Rows are points. A path goes straight from each point to the next, and from the last back to the first. The post is the endless flat space through its rows: a point in 2 columns, a line in 3, a plane in 4, and so on, so that a path can go around it. Count how often the path circles the post. Going back the other way cancels.

Post (1 x 2):
[[9 5]]
Path, 27 rows:
[[-29  31]
 [-10  18]
 [ -7  43]
 [ 35  16]
 [ 52 -35]
 [  0 -40]
 [-10  -4]
 [-15  27]
 [  6  25]
 [ -9  51]
 [-32  37]
 [-24  34]
 [ 14  29]
 [ 28  24]
 [ 30   7]
 [ 58 -33]
 [  0 -24]
 [-26  -5]
 [-16  -7]
 [  4 -25]
 [-24   1]
 [-20  34]
 [ 35  32]
 [ 42  -8]
 [ 17 -22]
 [-19 -25]
 [-41  38]]
Times around: 3

Post:
[[-12  10 -10  20  -5  -1   5 -12 -18]
 [ -3  -5  -3  12   7  16   4   2  24]
 [-23  -2  36 -18  19 -32   5 -12   7]
 [ -9  22  -4   9  17  14 -20  13   1]
 [ -4  -2  13   0  -3   6 -19  -4  10]
 [  1 -12   3   8  -4   4  37 -24 -34]
 [  3  -7 -21 -20 -10  24  13 -39 -13]
 [-16  14   0  -3  -2   3  -6  15   2]]
Path, 25 rows:
[[-18   2  14  -2 -11   5 -12  22   4]
 [ -9 -18 -28 -16  31  12  18 -37  -1]
 [ -8   9 -28   1  12  14  13  44  17]
 [ 33 -11  -1  -8 -13   6   7 -60 -34]
 [ -8  19  14 -18  19  10  19   8  -2]
 [-31  21  21  -6  -2  -1  26   6  -9]
 [-18  13 -18 -35   5  14 -29 -31 -20]
 [-37 -20  12   3   2 -18 -16   6  16]
 [-16  -8  28  -2  -4   7 -10 -27  -9]
 [ -1  22  17  12  22  18  -6  25  -5]
 [ 18  -3  -8 -18 -10  24   7 -27   5]
 [ -7  -7   3  -8  12  -9   4  -2   4]
 [-29  -9   2 -13  10 -19   3   3   5]
 [-21 -26  19  -5  -8  11  30   1   5]
 [-18  18 -29 -23 -13  15 -10 -38  -3]
 [ -8  29  11   2   8 -11 -10 -41   3]
 [ 10   1  -2 -16   0  -9  17 -11   5]
 [ -9  -6   6 -15   5 -16   7 -26  -5]
 [  9   7   3  -8   5   1  -7 -52   9]
 [  3   6  20  -5  -7  31  18 -10   9]
 [-27  -1  19 -23  13 -19  29 -17  -8]
 [-21  -1 -13 -28   6  -1   3 -34  -6]
 [ -6  -2   7   1  32   1   3   0  14]
 [-13  -6   9 -18   5 -20  -9 -16 -13]
 [-21 -23  17  25 -13  -6   8   8 -14]]
Times around: 0

Post:
[[-13 -13  -4 -26  -2  -6  11   0 -30   3  -4  -3 -11  -5  24  22 -10   6]
 [  0  21  21  -1  -5 -19  -7   4 -24  -2   4   0   0 -22 -13   1 -18   4]
 [ -7 -10  16  15  -3  18  -8 -13  12  23 -21  -9  17 -37  10  -7 -21 -18]
 [  5  22  30  41  -8 -32 -10   8 -24 -20 -38  15  12  -3  -5  -1   0 -19]
 [  7   2  -3  -7  -4  12  -4 -21 -19  14   2   4  -6  16  -7   4  19 -27]
 [ 19  -5  20  -7  -7 -23   0 -13  -5  41 -23  12   1 -18  -3  -4  -1 -13]
 [-13   1   4  -1 -14   4 -36  15   1   7  -4  31 -13   4  -8  -2 -14  10]
 [-15  -7  -1  20 -24   3 -17 -23  -6   9 -33  -9  -7 -26  -4 -14  26   5]
 [ 19  -2  27  -5  15  -3 -11  16 -17  -9   8  17  12 -19 -15 -11  -9  -1]
 [-29 -13 -12 -19  -1  -2 -15 -14   1   4   1 -10  13  14  -3  34  11   6]
 [  5 -12  21   2 -28  13  -6  22  11 -13  -8   9  -7 -13 -17 -13 -22  -3]
 [  6   5 -15  -4   9  -1   9   4   3  -2  24  -7   5  17   3   8  15   3]
 [  9 -23  11  17   6  10  -7  10  -5  11  52  28  24 -14  10  17  15 -16]
 [-31  10  20  -7  -1   1  10   7  17   6  -5  25  -7  17 -16   9   7  -1]
 [  2  10  -5  11   6  18  -8  11 -12  -3  -5 -26   1   8 -28   6  42   0]
 [ -9 -20  28   6   5  13 -10 -12  -1  18 -11 -33   5  -9  -4  -7 -11  15]
 [ -1 -16   1   6   1 -20 -14   0   5  -8 -10 -18 -30 -29  15  15   4   8]]
Path:
[[-11  15 -15 -12   6  -6   7   6  15  -4  11  -1  -5 -19 -12 -11  21   0]
 [  4   7 -37 -17   0   9 -17  16 -11  22  12   0 -18  16 -36  -4   9  18]
 [ 19 -15  23  32  18  14   3  10  -8  33 -29 -13 -13  -9   3  25 -13 -29]
 [ 15  -7   3   5  -7   6 -29  12   5  -1   2  14   9   6 -16  30   5  -9]
 [-35 -29  24  37  -7  20 -13  -4   9 -11 -20  16   8 -39  -2   7   6 -17]
 [ 10 -28   3   8   9  -5  -8   9   6  31 -30  -1   5  15 -11  -1  -2  -7]
 [  1 -11  12  -8   2  -7  -9  -8  -8   9 -26 -12   8 -27  -5   4  28 -32]
 [-12 -22  60   6  15  23 -13  15   2   9 -18 -31  46  -4   0  17  -2  -9]
 [  6   5  52  30  -1   4  -5 -13  11   8 -12   2   7 -19 -10  16   5 -28]
 [ 38  -6 -10   5 -21 -30   2  -5   8  26   4  21  -8 -11   6  29 -12 -16]
 [-14   6  -9  -6   7  -4   7 -22   6 -19 -20   4  33  29   6  20  19  -9]
 [ 10  -5  11   6  -1 -10 -44  -5 -18 -10   6 -17  -1  24  -5  -2   3  31]
 [ 10  20  14 -35  -1   7  18 -10 -26   1  42  11  -9 -20 -33  -9  -8  10]
 [ -4 -13  -3 -11   7   9   7  -6   8  36  15  -9   8 -14 -13  26  11 -12]
 [ -3 -19  -7   9   2 -17  -7   3  13 -13  27   7  14  -5  -6  16   5  -9]
 [  1   3  10  -3 -13 -14  -9  -6   4  -8  13 -10   1  29  -1 -15 -10   1]
 [  0   6  12  -1   9 -22 -16 -11   4  13 -28  -8  -1  -5  11  10  -9  -7]
 [ -9   8 -18   5 -12  11   3  11  15   5  18 -14  12  -4  -5  -3  19  32]
 [ 13  -8  13  11  -4  -7  -3  -3 -13  -2 -12  20 -25 -11 -18 -14  17   7]
 [-33 -10  22  14 -16   0 -31 -17  -7   4 -15 -20   4  11 -52   8 -14  19]
 [ -1   6   7   5  16 -17 -28 -26   7  -5 -12  22  -9   2 -22  23  41 -25]
 [-14   2  22   7 -20  21  11 -14 -10  -1  20 -14  11 -36  -6  -4  24   5]
 [-17  19  33  26 -28   3 -22   1   0 -17  -6  -5  20  -7 -33 -12  -8  -3]
 [  0 -15  -2   8  -9  12  11  35   7   9 -21  11  20  35   3   0  16  -7]
 [ -5 -30  -5 -12 -12 -11 -16 -10  -4  14  -3  26   6  -5 -24  14   2 -19]
 [  2  -2  -7 -17   1   8  -6 -11 -31  13 -17   7  21  -7 -12  15 -17 -15]
 [ -2  17  16 -29  -3 -12  -1 -21  26  -3  -8  -5  13   9 -60  35  25 -15]
 [ -2  -4  27  19  -2   9  18   2 -17  -7   4  14  -3  27   8   9   4 -18]
 [-16  19   2 -19   0  20 -10  -7  -3  -3  -5  -4   0 -21  -3   9   0  14]
 [ 12 -11  31   3  13  -1   8   9   1 -12   7 -16   6 -10  -6  15  11 -18]
 [  3   7  19 -21  -7   4   6 -16   3  -7  -8  18  -7 -10 -23   0  46  -7]
 [-13 -11  11   2  -8 -16 -25 -24  14   2 -30   1  24  16  14  16  -2 -33]]
Times around: 0

Post, 17 rows:
[[-11  10  16  11   4  31 -13  10 -12   0  12 -21   9   1  -4   4  13 -20]
 [ -7  -3  18  -3 -43  18   0  11   9  -6  17   3  22  -3  19  -5   3  44]
 [ -3  -7  12 -29  11  -4  -5  30  10  -3   7  -3   1  -2  -2 -15 -12 -13]
 [ 14   6  -3 -18 -21  36 -16   1  24 -19  35   6 -12  41  18 -22  23   4]
 [ -1   3  13   3   1  -4   7 -29 -18   5 -21  -2 -18  25 -13   2  -8   3]
 [-14  -3 -29 -10  -8   4  -1 -18  -8   3  30 -16  -7  19 -27  17   6 -12]
 [-18  -4   2 -13   7   9  26  10  16 -13  13 -11  12  16   2 -42   6   8]
 [ -8  -9   9  -2 -14 -11  -1  22  12 -22  23 -19  14 -26 -15  -9  13 -13]
 [ -2  -9  15  -8 -12  -5  19  25   0  -2 -31   1  18  -1  -5   7   9 -19]
 [-30 -16   8   7  15 -11 -14 -11 -16   5  -9   3  -7 -30  10  23  -2 -17]
 [ 12   0  18   2  13 -17  -4  -8   9  23  -3   1  12  -3 -20 -12  19 -13]
 [-19  -9 -18 -10  12   7   2 -12  -1 -27  -9 -12  25  19   2 -10 -14 -13]
 [-15  -2 -15  -1 -22   9  -8 -15 -22 -10  -7  -7   6  14 -12   2  17  24]
 [ -2   0  12  20  31  -6   7  32  -4   0 -14 -11  10  -8  42 -22 -13  -7]
 [ -8 -12 -22  20   5  12 -23 -24   4  27 -11  22 -14 -36  11   6 -19 -14]
 [-14 -37  -3   6 -17   4 -13  -6   7  12   6  18  -9   4 -35   3 -14 -10]
 [ 31 -23   3  -1   7   6 -15 -17  19  37  20 -11   0 -16 -13 -11  21   9]]
Path:
[[-13   8 -12  11  -9  15 -24 -20  13  28  -6  17  21 -29  16 -10  -4  52]
 [ 16  -2   6   9   1 -18 -35 -13  -6  11   6   6  20 -22  -4  31  -4   1]
 [ 26 -32 -19  -3  10 -23  10  27  -1  21   2   7  19  -8  -4 -10   6  -8]
 [-35 -26 -17 -24 -12  -8  -8   7 -21   4 -13  24  -7   5 -33   1  -3  46]
 [ 12 -17  36 -10  -4  -1   6  20  18  36 -24  15  10   3  10  13 -16   7]
 [-13  -6 -23   1 -10  10  13   1  29  39  31  -1 -14 -21 -10  -2  11  12]
 [-22  19  16   8   2  43  12  12  15  -9  25 -13  -8  38 -16  -4  19 -12]
 [ 12 -23  17 -26   9 -13 -54 -44  31  25  13  10 -25  13 -26  24  15 -19]
 [  5 -23   5   3  10   4 -16  18   2   6 -24   1  -1  -1  11  -8 -18 -35]
 [  3 -16  -1  -2 -17 -13   9 -27  -6  17  18  -2  21 -13 -10  28   0 -32]
 [  5  -1  -6   5 -13 -21  -8  31  -7   4  37   8 -31 -21  -7 -17  35  -6]
 [ -9  20 -46  -8 -13 -24 -37   3 -21 -16   9   4  -6 -23  -1 -15  34   1]
 [-11   2  12  20  25  -3   9  22   5  -3   8 -25  10   1  -8 -18  15 -50]
 [-15  14   1  -4   3  16   9 -14  46  -3  30 -31  18   5 -33 -29 -11 -24]
 [  1 -21  11  23 -12   6   6  -3  15 -46 -19 -10  -4   9  -4  13  -3 -14]
 [-17  10   0   3 -16  36 -12  -4   6   7  34  10  16 -14 -25 -14  44  14]
 [ -7  -6  -5   5  19  54   5  13   1 -10  12 -23  26  34   1 -37   1 -18]
 [-23  12  19   1 -28  34  -1  -3 -10 -18  11   8  -1  14   9 -13 -49   2]
 [  1  12 -40 -19  -8 -47  26  22  -7   2   2  15   2 -11  42 -14 -12  28]
 [ 16 -15  -8  23   1  19  -9 -10  -2  12  12  -2  18  38   1   4  25   7]
 [ -7 -18 -35  12  41   1   5  25  21   8 -34  -5   5  -2   3 -14 -14 -43]
 [ -7   9  11   3  10 -20 -14 -10 -10   3 -20 -11  -2  10 -22  -9  24 -13]
 [ 14   5 -22  -5  -4   7   6 -22  14  54  25  -6 -17  13 -17 -19 -16 -12]
 [-29 -13   3   6   2   4 -11   9  -3  28  21  -4 -10   6  11  23 -14 -11]
 [-24  -2   9 -14  13 -14 -17 -40  10  -5 -13  -6  -8 -40   2  14   9   2]
 [-34   6  17  18   0  32   9  42   3   7   9 -12  -1  -7 -36  -4  -5 -16]
 [ -9   9  27  16  10  -5   3 -28 -11 -25 -17 -27   0  30  21  27   3 -11]
 [-17   9  19  25 -14 -13 -13 -12 -12   6 -10 -10  27 -32  28  27  51  -7]
 [ -1  -7  10  10 -40  29 -20   5   4 -11   7   3  20 -27  11  -3  36 -31]
 [  8  -6 -10 -20   3  15  -5   7  16  10  39   4  23 -11  16 -29  15 -20]
 [ 11  11  16 -19 -29  40 -27 -37  40  12  60  17  -3  29   1 -24  32  13]
 [ 27  -2   1 -38   1 -19 -35 -17  36  22  10  20  -7   0 -26  -2   0 -22]]
Times around: 0

Post, 17 rows:
[[  5   2 -15  10 -23   8   8  -6 -12  21   7   8 -14   2  12 -12  -5  -7]
 [ 26  23  28  31   3   7  -2  -5 -19   5   3   7  -4  -7  12   4   5  -6]
 [ -8  20 -20 -18 -30 -25  16  -7   8  -4  16  10  23  15  -4 -43  16  37]
 [ 19  13  21   4 -19  20  -9 -18 -14  12  11   9 -10 -11   1  15   1 -17]
 [ 13   5  19  -1   7   4  -5   0   2  -1   2 -34   5 -17   2  12  37 -11]
 [-10   3  20   6  18  29   8  -3 -29  29  -6 -20   2 -31   3 -15  10 -12]
 [  2  11  22   4  -3   9   7   3   2  10  -4  -7  -8  -1  -9   9  -9  -5]
 [ -5  -2   4  -6  -3  -7  -1   8   6  -7  -7  10  13   1 -16   2  16  -9]
 [-17   0  30  23 -15 -25   2 -13 -16 -14  -5   6 -16  -1 -14  20  -5  11]
 [  0 -10  12  35  15  22 -26  21  27 -31   8 -25   7 -20 -19  -2 -15  17]
 [-27 -20  13   2   4 -26 -17 -27  12   6 -22  30  -1   2   8  -4   7   2]
 [ 12  11   0  -4 -10   5  -8   4  -9   2 -13  10 -16 -30  -4   4   2  -7]
 [-37  27   6  14  60  23  -7  11 -20  12   6 -11   8  -9   5  36  17  -6]
 [ -4   8   4   8   7  16   7  -7  -1   5  -3  12 -30  13 -27   0  12   3]
 [ 17 -14  -8  -4  16  -3 -16  -1   0   0   4   0  15   5 -17  -1 -18  13]
 [ 11  -8   4 -10  30  16   3  13 -15   3  20  13  -7  -2   2  16  -9  -3]
 [  1   1  -7   9  17  11  -5  -6   3 -21 -14  -1  -2 -14  -3   7  -9 -11]]
Path, 25 rows:
[[  1  19  19  27   5  15  -7  -1  20  32  26  -8   7   2  -5   1 -39   1]
 [ -4   9  17 -34  16   4   5  -8 -12  13  15   1   3  18 -11   9  21 -29]
 [-35 -18  35  37  22  13 -18  24  19  -7  11 -32  -9 -36 -29  13  -4  -5]
 [-20 -21  39  18  18  18  13  17  -7  14 -12   7  -3 -27 -26 -43  17  16]
 [ 23  20  -3   8  -5   3  23  18 -38  11   8  26  -5   6  14 -20  -5  21]
 [ 16  23   5  -6  31  46   2   2 -23   7  14 -10   2  -1  -8  10  28  -8]
 [ 14  -1  17 -22   3  24   7 -13  17  -6   3   3  20   4 -22  11  12  -5]
 [ 18  -9  -8   3  10  -4  10 -23 -12  14  19  -4   8   7  22  20  -9 -15]
 [-15   7  32 -21 -22 -19 -20   7  19 -12  17  28   5 -12 -26  20  -3  -1]
 [ -7 -11   3  -4  21  30 -15   9  -4   1  14   4  -4  19 -10  -9  -7   6]
 [  3 -40  17  -9   2   2   9  11   7 -26  -3  16 -22  21 -11  -5  15 -36]
 [ 12  10  -9  39  -5   8  -1 -10   0 -14  11  -6 -30  11 -15 -21  23  14]
 [  5  -2 -15   6  -2  33  11 -20   8   7  42  -4  -4  -2   0 -11 -11   6]
 [  6  -4  38   5  -9 -29 -19 -14   2   1 -30  31  -2   2 -25  12  15  26]
 [  2 -17  43  11  24   7  -2 -20   1  16   1  21 -21  10  -3   8  31  -1]
 [  3  -9  10   6  22  -9  -4  -4 -20   4  14  27 -29  -3 -38  21  13  -2]
 [ 15   6   8  -4  19  19 -21   4 -11  -4  33 -30   9 -11 -12  10 -14 -14]
 [ -5  20   2  29   3   5 -22   7 -12  15   0 -21   4  -6  12 -10 -23  28]
 [ 13   1   1  -6  -8  -4   1  10  -6  -7   0 -10 -21 -18 -10   8  29 -30]
 [  7 -13  31   6 -32  -4 -18 -11  -3  18  22  12  -5 -29  -9   1   9  -3]
 [ -6  17  -9 -11  -8  26   1 -20  13   8  32  -4 -19  -3 -27  21   8   8]
 [  3  50  15  -8  -2  30  12  42 -18   4  27 -12   7 -34 -14  17   5 -11]
 [  1 -24  15  -9  22 -15 -32  -8 -13  -1  -5   6   7   8   2   3  16 -13]
 [  7 -20 -10  16  33  26 -11 -29 -33  12  -1   9  -4  -8  16  -5   7  19]
 [  6  -8  -4  25   3  33   5 -10   5  19  -8 -44   9 -15  -6  11  12  -9]]
Times around: 1
